Every row gives one point. Each copy is the shape, with its points in the same order, stretched, turned, moved and blurred by noise. Some copies are also mirrored. Which?

Shape:
[[-0.1 -4.9 -5.7]
 [-1.1 -3.3 -0.3]
 [ 7.2 -2.1 -2.6]
 [ 3.9 -1.7 -2.9]
 [-5.5  2.3 -1.2]
 [ 8.4  0.4 -1.2]
 [ 0.1  1.5  1.8]
 [-4.7 -0.7  4.0]
 [ 0.3  5.2  7.5]]
Copy 1, 9 rows:
[[-0.7 -5.4  8.4]
 [-2.2 -3.9  2.4]
 [ 6.9 -3.1  5.9]
 [ 4.2 -1.9  5.9]
 [-6.8  2.0  2.5]
 [ 9.0 -0.4  3.9]
 [ 0.8  0.7 -0.8]
 [-4.9 -1.9 -3.1]
 [ 1.5  4.5 -7.6]]
Copy 1 is: mirrored
Copy 2 (9 x 3):
[[-4.4 -3.7  3.3]
 [-3.5  0.5  3.2]
 [ 2.0 -3.4  3.6]
 [-0.4 -2.6  3.0]
 [-4.5  1.8 -1.8]
 [ 3.9 -2.8  3.0]
 [-0.8  2.0  0.7]
 [-4.1  4.7  1.9]
 [ 2.2  6.2 -0.6]]
Copy 2 is: only turned
Copy 3:
[[-5.0  1.6 -4.8]
 [-2.5 -0.2  0.7]
 [-3.5  7.4 -1.2]
 [-3.0  5.4 -1.1]
 [ 2.8 -3.1 -0.8]
 [ 0.5  9.5  0.6]
 [ 0.6  1.7  2.2]
 [-0.7 -3.7  3.5]
 [ 4.3  2.5  7.2]]
Copy 3 is: mirrored
Copy 4, 9 rows:
[[ 6.5  2.1 -2.0]
 [ 3.7  0.5  1.7]
 [ 4.0  8.0  0.7]
 [ 3.3  5.0  0.1]
 [-0.8 -3.8 -0.6]
 [ 1.3  8.5  1.4]
 [-0.5  0.9  2.5]
 [ 1.1 -2.8  4.1]
 [-4.5 -0.1  6.8]]
Copy 4 is: only turned

Shape:
[[ 1.8  2.9  3.4  2.4 -3.9 -5.2]
 [-1.1  5.6  5.3  3.0  1.9  3.3]
 [ 3.1  5.5  2.5  3.2  0.5 -7.0]
 [-3.7  5.3  0.8  1.9  1.9  3.4]
 [ 4.5  1.7  5.7 -2.0  4.0  2.6]
 [ 2.5  0.7  3.9 -6.0 -1.8 -0.7]
 [-3.2 -6.1 -5.3 -3.1  3.3  2.4]
 [ 6.1  3.4 -3.7 -0.1 -1.3  3.6]
 [-2.0 -0.6 -5.2  0.8 -7.1 -0.3]
 [ 4.2 -0.3  4.3  1.3 -4.6 -2.3]
 [-5.1  0.3 -5.4 -0.9 -4.3 -2.1]]
Copy 1:
[[-0.4  0.2 -1.4  4.0 -6.0  1.7]
 [ 0.9 -3.9 -3.8 -0.4  1.0  8.4]
 [-0.4  4.4 -0.5  3.6 -2.1  2.3]
 [ 2.7 -4.9 -3.1 -0.1  2.0  3.4]
 [-5.0  0.0 -1.9 -4.8  0.8  6.9]
 [-3.9 -0.4  2.7 -4.2 -4.5  0.7]
 [-5.1 -4.2  1.8  1.9  7.0 -6.1]
 [-1.1  0.3 -6.7 -2.9 -1.0 -0.2]
 [ 0.6 -4.0 -4.0  2.9 -4.7 -5.7]
 [-4.5 -1.1 -2.1 -0.1 -7.0  1.9]
 [ 1.2 -3.3  0.1  4.0 -1.0 -5.2]]
Copy 1 is: mirrored
Copy 2 (11 x 6):
[[-2.0 -1.7  6.6 -4.1  1.0 -3.8]
 [ 3.4  4.8  4.1 -1.3 -4.7 -1.7]
 [-1.5  1.6  5.8 -7.5  3.4 -5.0]
 [ 1.5  3.9  1.1 -2.1 -5.1  0.0]
 [ 5.9  3.9  0.8  0.8  1.2 -5.0]
 [ 0.5 -2.5  0.3  0.3  0.6 -7.4]
 [-1.6  0.1 -5.9  5.4  2.4  4.1]
 [ 4.9 -2.1 -1.9 -6.6  0.6 -0.6]
 [-3.9 -6.3  0.6 -1.5 -2.0  2.6]
 [ 1.0 -3.0  6.6 -0.4  1.2 -3.1]
 [-6.7 -4.4 -1.3 -1.4 -1.5  1.0]]
Copy 2 is: mirrored
Copy 3 (11 x 6):
[[  4.7   5.2  -4.7   4.7   7.4  -3.3]
 [  2.5   3.4   7.2  -1.6   3.9  -0.7]
 [  8.8   5.3  -4.1   0.1   7.1  -6.0]
 [  4.0   0.3   7.4  -1.2  -0.5  -1.8]
 [ -1.2   2.2  -0.7  -5.5   5.1  -0.5]
 [ -3.3   5.2  -5.6   0.6   1.1  -1.0]
 [ -1.3 -10.0  -1.9  -0.3  -5.1  -4.4]
 [  6.4  -0.4  -1.7  -2.5   0.6   4.4]
 [  4.8  -2.1  -2.5   9.0  -1.0  -0.1]
 [  1.5   3.1  -5.6   4.6   8.7   0.6]
 [  4.7  -2.3  -2.6   7.7  -4.1  -4.0]]
Copy 3 is: mirrored

Shape, 12 rows:
[[-1.8  3.7 -0.7 -0.7  2.7 -3.9  1.1 -3.3 -6.3]
 [ 4.5  3.4 -0.4  3.5 -3.6  1.5 -0.6 -4.0 -3.0]
 [-4.0 -4.0  4.5  2.7 -3.8  6.7 -1.4 -0.7 -2.1]
 [ 3.5  1.7  1.0 -4.9 -3.5  7.3  0.4  6.6 -4.4]
 [ 1.0  1.0 -4.8  3.5 -1.0  7.2 -2.8 -0.4  0.3]
 [ 7.0 -2.5  5.8 -1.7  6.0 -0.1  2.6  0.6 -1.3]
 [ 1.2  1.3 -3.7  1.3  2.4 -5.8  4.6  0.1  5.5]
 [-1.0 -2.3  4.9 -3.3  4.0 -1.7  4.3  1.9  6.6]
 [-5.9  3.7 -2.9 -3.6 -4.4  0.4 -2.3  6.5  0.6]
 [-2.5 -5.0  4.9  7.0 -3.6  5.3  4.7  4.7 -4.2]
 [-4.2 -1.3  5.5  1.6 -0.4 -5.6 -2.1  5.4  0.5]
 [ 5.8 -4.5 -4.5 -0.4  0.0  3.2  1.3 -4.9 -0.4]]
Copy 1 (12 x 9):
[[-1.4  3.3 -0.4  4.8  2.5 -1.7  1.4 -2.0 -5.0]
 [ 1.9  3.0 -3.3  5.7 -1.3 -0.7  2.7 -0.4  4.0]
 [-0.5 -0.6  1.1 -5.0 -1.8 -1.7  6.1 -2.8  3.6]
 [-0.5 -0.9 -5.5 -0.3 -9.4 -3.0 -1.5  0.7  0.7]
 [-1.2  2.0 -4.4 -0.4 -1.0  3.0  2.8  5.3  4.2]
 [ 8.6 -0.7  3.1  1.9 -4.6  0.4 -1.7 -2.9 -4.5]
 [ 2.7 -2.6  0.3 -0.1  7.2  0.5 -5.4  4.1  2.2]
 [ 3.8 -4.1  4.4 -6.5  3.1  0.4 -5.5 -1.4  1.0]
 [-8.5 -2.1 -1.2 -3.9 -0.6 -2.3 -4.1  4.5  2.9]
 [ 1.9 -8.2  0.1 -2.4 -2.3 -4.0  7.8  0.8  2.6]
 [-3.4 -3.7  7.7 -2.3 -0.1 -2.6 -1.6  2.0  1.1]
 [ 7.5  4.3 -4.8  0.4 -0.3 -0.3  2.8  1.3  0.4]]
Copy 1 is: mirrored
Copy 2:
[[  0.1  -1.4   2.8  -7.2   1.2  -0.8   4.1   4.7  -2.0]
 [  0.6   2.5   5.7  -3.7   4.4  -0.6  -1.8  -1.3   0.6]
 [ -5.4  -2.0   4.4   1.2  -1.2   4.6  -5.9  -3.5  -7.0]
 [ -3.6   2.5   1.7   2.6  -2.8  -4.1  -5.8   5.6   3.1]
 [  0.5   3.4   0.4   0.7   4.1   6.4  -5.6   2.0   0.4]
 [  3.3  -6.4   9.9   1.7  -2.9  -1.9   0.0   3.7   0.9]
 [  1.8   0.5   0.5   0.9   1.3   2.3   8.4  -1.7   0.6]
 [ -3.0  -4.5   4.1   3.9  -2.9   2.6   5.3  -1.4  -0.8]
 [ -7.7   2.5  -6.9   2.3   2.1   1.3   1.2   1.2  -0.5]
 [ -1.7   0.7   6.3   6.2  -5.8   0.4  -3.0  -2.3 -12.4]
 [ -4.6  -4.6   1.1   5.5   1.1  -2.0   3.9  -1.7  -8.9]
 [  5.7  -1.8   3.5  -4.4  -1.2   4.1  -3.7  -1.6   3.5]]
Copy 2 is: only turned
Copy 3:
[[-3.2 -1.8 -3.7  1.0  4.8 -5.3 -5.3  1.1 -0.7]
 [ 0.5  1.7 -4.1 -0.9 -4.5 -3.2 -3.0  4.4 -5.6]
 [-3.0  4.9 -0.2  7.0 -3.0  0.7  4.7 -0.9 -5.1]
 [ 3.1  8.4 -6.6 -3.3  1.5 -3.2  4.6 -2.9 -6.0]
 [ 0.3  1.8 -4.4 -0.5 -3.2  5.6 -0.8 -0.7 -7.7]
 [ 6.3  2.5  3.8  0.8  6.1 -4.6 -1.0  3.5 -4.4]
 [ 4.2 -6.1  1.4 -4.8  2.1  0.0 -0.3  2.8  3.6]
 [ 2.0  0.0  7.2 -1.0  4.1 -1.8  4.8  0.9  1.6]
 [-2.7  4.6 -7.6 -3.9  1.5  1.0  3.2 -3.2  5.1]
 [ 1.8  0.6 -3.4  7.5  0.9 -0.4 10.3  2.7 -4.9]
 [ 0.0  3.6 -1.6  4.3  4.8 -0.6  4.1  4.4  8.6]
 [ 5.6 -1.3  1.7 -0.1 -3.9 -1.6 -2.9 -2.2 -7.3]]
Copy 3 is: mirrored
